Every row gives one point. To make a cloud, some directions were put in groups of two or more. Within a group, all points are equally far from the middle, so they leave a hole (a ring in 2 directions, a hollow ball in 3). The other directions are filled evenly. Then the cloud was stretched, turned, moved and blurred a little. Count the holes, and give their numbers of directions, smallest first.

Cloud, 19 rows:
[[-0.63 -1.65 -0.78]
 [ 0.64 -1.87  3.76]
 [ 3.36 -2.22 -1.42]
 [ 2.67  1.16  1.52]
 [ 2.86  1.11 -1.98]
 [-1.89 -0.44  0.14]
 [ 2.32 -0.95  2.93]
 [ 2.96 -0.39 -1.77]
 [ 0.04  3.20  2.29]
 [-1.56 -2.22  1.01]
 [ 3.08  2.71 -0.83]
 [ 0.16 -1.52 -1.33]
 [ 2.84  3.43 -0.82]
 [-1.93  1.24 -1.02]
 [-1.35 -1.87  2.86]
 [ 2.14 -1.59 -1.84]
 [-2.15 -0.24  1.81]
 [ 2.48  0.11  2.25]
 [-1.08 -4.03  2.06]]
Holes: 1 (2)

Cloud, 31 rows:
[[ 1.45 -1.65  0.75 -1.92]
 [ 1.33 -0.64  3.15  1.61]
 [-2.91 -4.41  0.18 -0.89]
 [-1.68  0.88 -0.64 -2.14]
 [-2.55 -1.44  3.57  2.42]
 [-3.37 -4.22 -0.13 -0.69]
 [ 1.93 -1.14 -0.52 -2.06]
 [-1.74 -0.40 -2.98 -1.26]
 [-2.07 -2.01  2.80 -1.24]
 [-1.09 -4.28  0.67  2.55]
 [-1.42 -4.68  0.03 -0.49]
 [ 1.83 -1.33 -0.27 -2.04]
 [ 0.60  2.51 -0.72 -1.81]
 [-2.12  1.32  1.38  2.18]
 [ 1.18 -2.27  0.20 -1.92]
 [-1.46  0.37 -1.86  2.57]
 [-2.43  0.31  1.05 -1.55]
 [ 1.70 -0.90 -2.53 -1.46]
 [-3.75 -2.60  0.60  3.00]
 [-0.06  2.98  0.59  0.59]
 [ 0.69  0.12 -3.36 -1.46]
 [-3.74 -3.98  0.22  2.20]
 [ 2.47  0.39  1.11 -1.31]
 [-0.38  0.84 -1.94  2.64]
 [-3.14 -1.67 -1.84 -1.23]
 [ 1.03 -0.87  3.37  0.65]
 [-2.61 -0.98 -2.20 -1.48]
 [-0.24  2.68  0.42  1.82]
 [-3.05 -1.13  2.71  2.86]
 [-0.22 -0.20 -3.58  0.30]
 [ 1.74  1.19 -0.43  2.88]]
Holes: 2 (2, 2)

Cloud, 48 rows:
[[-1.45  3.75  0.90  0.12 -2.36 -5.03]
 [-0.57 -1.40 -0.44  1.25  1.04  2.23]
 [ 1.19 -1.83 -1.05  2.05 -1.39 -2.09]
 [ 2.78  1.43 -2.43 -0.47  3.10  1.12]
 [-3.09  3.69  0.50 -1.22 -0.11 -0.89]
 [ 1.57 -0.51 -0.51 -1.55  1.52 -4.42]
 [ 0.14 -0.88  1.13  2.27 -3.64  0.29]
 [-0.90  3.32 -0.02 -0.36  3.71 -0.08]
 [-0.56  2.10  2.93  2.96 -2.77 -1.73]
 [ 2.57  2.16 -2.35  1.63 -1.12  3.94]
 [-2.61 -0.34 -1.60  1.43  3.16  2.19]
 [ 3.14  0.54  3.29  2.73 -2.01 -2.47]
 [ 0.85 -1.97  0.20  2.39  1.52 -2.11]
 [-0.76  2.31 -0.78 -0.95  0.66  2.39]
 [ 3.87 -2.37 -0.66  1.54  0.32 -2.53]
 [-1.73 -0.79 -0.95 -2.12  2.94 -1.02]
 [ 1.69  2.47 -2.16  0.68 -1.97  0.73]
 [ 0.70 -0.02  2.51 -0.21 -4.70 -2.51]
 [ 4.57 -2.39 -1.96  1.97  0.47 -1.89]
 [ 2.23 -0.23 -0.04 -2.00  2.12 -0.95]
 [-2.81  1.74  1.19 -3.29 -3.46 -2.80]
 [ 0.14 -1.46 -0.13  0.91 -3.28 -0.61]
 [ 1.25  2.31  0.86  0.91  1.89 -3.04]
 [ 1.15  1.03 -0.31  0.05 -0.13 -3.93]
 [ 1.18 -0.38 -1.24  1.84 -3.78  2.02]
 [ 1.35  2.60 -0.53  0.28 -2.47  2.50]
 [ 0.26 -1.43 -1.27 -0.61 -0.22 -5.96]
 [-1.37  1.52 -1.79  2.66 -0.28 -3.01]
 [-1.64 -1.18  3.20 -0.69 -3.27 -2.97]
 [-2.64  4.53  0.12 -1.00  0.33  0.20]
 [ 1.29  2.09  0.22  1.29 -1.18 -4.63]
 [ 1.69 -4.32  1.32  0.99 -0.84 -2.30]
 [-1.87  2.21  0.61 -0.24  0.53  3.33]
 [-1.09 -0.87 -2.41  0.58  4.23  1.73]
 [-0.01  0.17 -0.19 -0.76 -1.21 -0.27]
 [ 2.08 -1.53 -1.01 -1.35 -3.03 -0.13]
 [-0.78 -0.66 -1.08  0.84 -0.56  3.12]
 [ 4.34  1.15  1.05  1.11  1.22 -2.17]
 [-1.22  0.86  1.54  0.58 -1.49 -2.59]
 [ 2.23  1.85  2.14  1.64  2.12 -2.25]
 [-0.03  3.67 -3.02  2.09  1.90  0.52]
 [ 0.79  1.05  1.71 -0.30  3.48  0.46]
 [ 0.03  0.34 -0.92  2.89 -0.54  1.66]
 [ 0.46  5.16 -0.72  1.56 -1.08  0.27]
 [ 1.68  1.84  2.40 -0.74  0.60 -0.47]
 [ 0.33 -0.07  3.02  0.53  0.36 -1.27]
 [ 3.77 -2.64 -0.45  0.61  3.83 -0.66]
 [ 2.00  2.87  2.29 -0.30 -0.92  0.17]]
Holes: 0

Cloud:
[[-0.68 -1.63 -0.53 -0.28  1.09  2.96]
 [ 1.19 -2.48 -0.51 -2.56 -3.06  1.57]
 [-1.11 -4.53 -2.08  0.02 -4.79 -0.56]
 [-1.47 -2.30 -0.60  1.80 -2.20  1.70]
 [-2.96 -3.92  1.68 -1.21 -2.26  2.47]
 [-2.19  0.47  3.65  0.14 -1.67  3.30]
 [-1.69  0.95 -3.08  0.32 -1.39 -0.42]
 [-1.76  0.15 -2.70 -1.08 -1.82 -1.09]
 [-3.31  1.32 -1.32 -0.74 -0.29  2.79]
 [ 0.18 -1.99 -3.42 -0.90  1.59 -1.32]
 [ 1.72  1.28  2.40  0.63 -1.06  0.36]
 [-4.20 -3.27  0.52 -1.19 -2.29  2.27]
 [-2.87 -1.31  2.13  0.98 -3.51  0.61]
 [-0.12 -2.13 -2.22 -3.46  2.21  0.79]
 [-1.56 -1.71  3.06 -1.18  0.29  0.31]
 [-2.20  0.65  2.19  0.53  2.45  0.16]
 [-4.23 -0.85  1.89 -0.29 -2.55  2.49]
 [-0.51 -1.93 -3.73  0.24 -3.61 -0.10]
 [-2.17  0.49  1.29  1.85  0.19  1.97]
 [-2.97 -1.88 -0.83 -2.02  0.19 -1.56]
 [-0.33 -2.58 -3.45 -3.02 -1.47 -0.61]
 [-0.78  0.85  1.45  1.00 -1.90  4.04]
 [ 0.92 -1.47 -0.04  1.41 -3.05  2.38]
 [-0.53 -2.62 -1.05 -1.19 -4.95  0.78]
 [-0.02 -2.15 -2.26 -3.95 -1.58  0.37]
 [-1.69 -3.05  0.49  3.33 -1.24 -0.58]
 [-3.33 -2.87  0.43  1.71 -0.35 -1.45]
 [ 0.54 -0.30  0.85 -2.60 -0.62  0.61]
 [-3.29 -3.17 -2.71 -2.71 -0.69 -0.78]
 [-2.18  0.72  1.57  1.99 -1.67  2.68]
 [ 1.16 -3.49  1.28  0.95  2.52  0.02]
 [-2.00  1.62 -2.19 -2.25 -1.76  0.26]
 [ 2.38  1.10 -2.36  1.38 -0.26 -0.53]
 [ 0.23 -3.27 -3.19  1.31 -4.14 -1.49]
 [-3.75 -0.50 -0.08  1.44 -3.20  0.56]
 [-3.20 -1.69  0.93 -2.65  1.84  0.82]
 [ 0.81 -3.48 -3.28  0.43  2.00 -0.18]
 [ 1.19 -2.32 -0.11 -1.53 -3.35  1.14]
 [ 0.33 -0.68  1.99  2.18 -3.54 -1.04]
 [ 0.80  1.76 -1.24  0.12 -2.45  3.68]
 [-0.74 -4.15 -3.22  0.80  1.54 -0.86]
 [-0.43 -0.24  1.54 -1.51  2.75  0.72]
 [-0.11 -2.00 -2.25  0.51  2.79 -1.14]
 [ 1.36  1.14  1.15  1.70 -2.51  2.68]
 [-3.57 -1.68 -1.57  0.56 -2.72  0.51]
 [ 1.39  2.80 -0.34  0.01 -2.03  3.67]
 [-0.63 -1.02  2.94  4.12 -0.72 -0.54]
 [ 1.53 -3.10  0.53 -1.54 -1.70  0.10]
 [-0.01 -1.74  2.57  1.45 -2.33  1.17]
 [-1.32 -0.33 -1.31  0.44 -5.23  0.93]
 [-2.88 -0.32  0.16  1.06 -3.65 -1.90]
 [ 1.89 -4.41 -0.85  0.87 -3.62 -0.84]
 [ 1.26  1.11 -0.83 -0.05 -3.67  2.60]
 [ 1.17  1.55  0.89 -0.15  2.55  0.89]
 [ 3.14  0.16  0.14  1.17 -0.85  0.33]]
Holes: 1 (4)

Cloud (72 x 8):
[[ 2.66  1.23  2.98  1.47 -1.15 -2.42  2.27 -2.07]
 [ 0.48 -2.17  2.08  0.96 -1.97 -2.55  1.14 -1.94]
 [ 0.95 -0.38 -1.12  3.67  4.61 -1.43  2.73 -2.53]
 [ 0.68  2.57 -0.38  3.85  1.17  0.81 -0.65 -1.63]
 [-1.91  2.28  1.32 -2.62 -0.97  0.19  1.14  1.72]
 [-3.65 -1.43  1.29  2.89  2.80 -1.54  1.10 -1.81]
 [ 0.20  3.14  1.06  0.79  3.85  0.42  0.58  0.44]
 [ 1.98 -2.16  1.12  3.01  1.40  2.70  3.24 -3.52]
 [ 1.89  2.12  0.52  0.17  2.45  0.62  3.10  0.05]
 [-4.01 -2.26  1.25  2.79  1.98  0.68 -0.02 -3.02]
 [ 2.68  0.58  0.51  2.78  2.17 -3.12 -2.49  1.77]
 [ 2.51  0.56 -0.04  0.46 -2.24  2.49  2.83  0.69]
 [-4.46 -1.39 -1.29  3.50  2.20 -0.82 -0.28  0.90]
 [ 1.07 -3.04  0.83  1.42  0.96  3.62  2.44 -1.12]
 [ 2.27 -0.87  1.40  1.82  2.88  1.76  0.78  0.55]
 [-0.24 -0.77  1.17  1.91  0.05  1.19  6.23 -3.40]
 [ 1.85  2.80 -1.12  1.94 -3.56 -1.64  2.42 -1.85]
 [ 1.48 -1.91  1.59  3.23  1.14  1.28 -0.95 -1.62]
 [-4.05 -2.18 -0.77 -0.05 -0.69  1.87 -0.47 -0.59]
 [-1.58 -1.15  2.59  2.73 -2.75  1.54  1.18 -3.57]
 [-1.83 -0.52 -1.24 -3.15  0.02 -1.71  0.80  0.89]
 [-0.24  1.57  0.67  0.54  1.35 -0.67 -1.03 -3.71]
 [ 1.93  2.09 -0.46 -1.89 -2.68 -1.21 -2.04  1.09]
 [-1.24  0.10 -0.61  3.97 -2.47  1.44  1.42 -0.33]
 [-1.13  1.13  1.80  1.05 -1.10  4.98  1.13 -2.44]
 [-1.18 -1.23  1.63  1.05  1.37 -0.02 -3.27 -3.42]
 [ 2.69  1.77  2.19  0.95 -1.43  1.74  3.12  1.44]
 [ 2.15  0.18  0.24 -1.30 -3.48  3.28  1.11  1.14]
 [-0.42 -0.84 -4.24 -0.33  2.45 -3.67  0.84  0.37]
 [-0.06  3.54  2.92  2.30  1.29 -0.79 -1.60 -0.52]
 [-2.63  1.86  1.48  2.77 -0.34 -0.48  2.05 -2.18]
 [ 1.83 -0.10  2.58  2.72 -0.18 -2.05 -0.08 -2.97]
 [-0.12 -1.76  1.69  1.26  3.49  0.35 -0.23  3.27]
 [-0.15 -0.40  3.28  1.13  0.02 -0.24  2.20  3.04]
 [ 0.80  1.07 -2.36  1.29 -2.09 -4.26 -0.74 -2.04]
 [ 0.03 -2.33  0.92  3.89  0.20 -1.32 -0.90 -0.42]
 [-2.61 -0.35  1.95  4.17  1.22  1.52  0.18 -3.30]
 [-1.23  2.03  0.00  1.37  3.26 -4.36 -0.84 -0.48]
 [ 0.99  0.34 -0.55 -1.04  3.41 -3.04  0.22 -0.33]
 [ 0.46 -2.33 -0.37 -1.59 -2.93 -1.93  3.78 -1.93]
 [ 3.06 -1.24 -0.98 -0.02 -0.31  3.23  1.28 -0.69]
 [ 0.74 -3.15 -0.26  0.14  1.17  1.70  0.44  1.49]
 [ 0.60  3.14  0.67  0.90  1.45 -0.11 -1.80 -1.23]
 [ 2.21 -2.00  0.46 -2.11 -1.03 -1.37 -1.78 -0.21]
 [-0.42  1.82 -1.31  2.90  0.47 -6.16 -3.16  1.18]
 [ 1.99  1.32  0.76  4.56 -1.05 -3.95  2.30 -3.20]
 [-0.69  0.05 -0.17  1.98 -2.74 -3.81 -0.71  3.40]
 [-1.75  0.97  1.16  3.25  2.08 -2.19 -0.99 -3.13]
 [-2.63 -2.14 -0.01  0.14 -1.00  1.51 -3.03  0.48]
 [-2.88 -0.49  1.45  2.32  2.70  3.52  0.16 -0.57]
 [-2.93 -1.60  0.60  2.13  3.33 -0.52 -2.47 -1.92]
 [-1.36 -0.63  0.13 -0.50  2.48  4.89  1.12  0.23]
 [ 1.85 -0.32 -0.74 -0.73  3.47  0.69 -0.43  3.14]
 [-0.64 -2.14  2.18  1.17  1.71  2.57  2.65  0.33]
 [ 2.52 -0.74 -3.13 -0.78  0.57 -0.85  1.34  0.92]
 [-0.74 -0.30 -2.28 -0.52  3.87  1.08 -0.96  1.30]
 [-1.88 -0.34 -1.81 -1.71  0.53  1.68  1.60  2.00]
 [ 0.13  2.20  0.27  1.06  3.04  1.26  2.43 -1.23]
 [ 0.28 -0.28  2.56  3.27 -0.53  2.71 -0.62  0.53]
 [ 0.71  2.74 -0.03  4.09  2.12 -2.96 -2.57 -0.22]
 [ 1.21  1.52  4.09  1.21 -1.70 -1.53  2.04  2.63]
 [ 0.32  0.75  3.43  3.74 -1.07 -1.46  0.32  0.58]
 [-0.99 -0.49 -3.44  1.48  2.02  2.59  3.21 -2.73]
 [-1.96  0.38 -2.07 -2.60 -0.45  0.93  0.07  1.02]
 [ 0.42 -2.74  1.46  1.22 -0.13 -0.14 -2.33  0.44]
 [ 0.72 -0.05  1.26 -3.66 -1.61  0.23  4.11 -1.83]
 [ 1.03  2.45  4.23  0.24 -3.08 -0.91  0.09  0.11]
 [ 0.97  1.17 -1.78  2.75  0.98  1.48 -1.53 -1.64]
 [-1.45 -1.16 -0.39  5.72  1.66  1.20  0.03 -5.11]
 [ 0.60 -1.14  1.95  2.75 -1.51 -3.37  0.99 -2.16]
 [-0.29 -2.69 -0.50  1.63 -1.34 -2.19  0.79  1.33]
 [-0.39 -0.79 -3.36  3.90  0.43  0.81 -1.62 -0.27]]
Holes: 2 (2, 4)
